Every row gives one point. The points of each table are mixes of a few directions, plus a little noise. How many directions does each table use, and how many do they share? Where both have some left over, give the other angles between the two spaces (their principal angles), to ten degrees, smallest first.
(in the rows, 128 means zero)

First (5 x 2)
[[116 119]
 [138 135]
 [104 111]
 [192 174]
 [ 90 100]]
Second (5 x 2)
[[115 129]
 [200 123]
 [138 127]
 [ 63 133]
 [124 128]]
Directions: first 1, second 1, shared 0; angles 40

First (4 x 3)
[[117 174 126]
 [114 185 125]
 [137  89 130]
 [143  64 131]]
Second (7 x 3)
[[187 120 162]
 [127 129 118]
 [115 131 110]
 [157 131  57]
 [120 130 107]
 [133 124 180]
 [ 58 132 161]]
Directions: first 1, second 2, shared 0; angles 70

First (9 x 6)
[[101 146 132 114 145  96]
 [104 144 131 115 143 100]
 [124 131 129 126 130 123]
 [121 132 129 124 132 120]
 [114 137 130 121 137 112]
 [133 125 127 131 125 134]
 [231  59 114 181  62 249]
 [ 97 149 132 112 148  91]
 [128 129 128 128 129 127]]
Second (7 x 6)
[[ 91 126 125 134 139 161]
 [111 181  93 175 153 162]
 [172 180 101 160 133 104]
 [147 105 145 105 113 102]
 [111 152 111 151 142 152]
 [136  81 158  89 108 105]
 [127  71 163  82 107 110]]
Directions: first 1, second 2, shared 0; angles 90

First (10 x 9)
[[140 117 134 122 160  89 149 132 168]
 [162 104 104 160 165 124 129 149 149]
 [135 146 106 119 105 136 117 137 103]
 [126 100 108 116 126 130 143  75 103]
 [114 168 175 104  92 177 115 165 177]
 [ 81 114 156 168 135 121 117  95  70]
 [127  91 134 148 150 147 136 101 144]
 [155 200 113 145  90 164  79 242 130]
 [127 112 140 104 124 149 145  97 161]
 [115 128 108  98 133  45 149  87  75]]
Second (10 x 9)
[[121  84 158 181 157 159 104 200  63]
 [ 96 153 151  56 100   7 134  99 119]
 [103 139 139 114 108 106 124 155 117]
 [162 109 113 154 154 174 132  93 142]
 [180 131  81 160 160 149 133 137 151]
 [150 159  78 129 123 134 139 146 136]
 [104 107 173 128 122 135 117 111 152]
 [112 101 160 138 122 198 126  78 150]
 [108 146 123 100 106 105 136 132  84]
 [145 149 102 122 125 112 134 128 165]]
Directions: first 5, second 5, shared 2; angles 30, 30, 40

First (8 x 12)
[[131 139 165 143  85 145  93 152 154 119 150 106]
 [126 124 109  96 158  70 146  99 153 108  92 116]
 [121 114  98 126 173 126 174 107  83 150 124 164]
 [120 119 129 140 143 138 155 124  97 146 147 153]
 [117 115 124 137 156 130 168 116  91 149 145 159]
 [151 150 109 116  90 151  61 152 164 106  93  91]
 [111 113 139 124 160  89 177 102 119 133 141 145]
 [147 152 151 142  58 176  49 173 166 112 133  89]]
Second (10 x 12)
[[131 130 122 130 125 141 122 132 122 131 127 130]
 [120 123 143 121 137  94 146 114 143 120 132 123]
 [150 141  86 145 105 219  81 165  88 150 118 140]
 [100 112 182 107 157  11 187  80 179 100 141 112]
 [123 125 137 124 133 107 139 120 137 123 130 125]
 [129 129 126 129 127 133 126 131 126 129 128 129]
 [158 146  72 150  97 249  67 177  75 157 115 144]
 [108 116 167 112 150  47 168  95 165 107 137 118]
 [130 129 125 129 125 135 124 131 125 130 127 129]
 [132 130 120 132 124 146 119 134 120 132 126 130]]
Directions: first 3, second 1, shared 1

First (11 x 14)
[[107 169 171  72 100 178  77 136 150 151 155  95 144 125]
 [ 58 107 165  86  90 148 118 135 127 128 154  84 115 146]
 [179 124  90 139 128  87 152 128 127 110 133 158 110 141]
 [111 117 135  93  90 120 131 136 129 117 161 111 106 152]
 [168 120  89 168 156  98 154 125 121 114 105 162 129 121]
 [ 98  74 105 219 212 135 167 130 106 117  43 155 167  78]
 [180 158 115 121 116 103 125 112 131 135 148 140 111 144]
 [112  85  91 122 148 143 152 205 147  66 108 158 166  99]
 [ 80  90 138 123 113 122 145 132 115 115 137 110 112 141]
 [166 161 127 161 160 133 114 100 126 155 103 141 143 110]
 [150 203 181  99  94 141  74  64 130 194 165  89 106 152]]
Second (8 x 14)
[[120 134 119  99  91 151 123 158 129 100 131 153 136  99]
 [119 110 124  96 180 124 118 140 189 127 175  85 161 168]
 [153 152 155 149 157 147 110 153 127 150 110 112 143 103]
 [ 48 105 127 121  68 146 136  69  97 121 142 145 116  92]
 [178 124 111 178  98  92 170 161  73 106  84 177  87 102]
 [ 67  67 102  95 139 106 148  91 165 104 192 103 136 168]
 [162 135 135 142 162 120 128 157 135 134 121 118 135 131]
 [180 202 155 145 130 135  93  96 110 184  67 132 114 159]]
Directions: first 4, second 5, shared 2; angles 40, 50
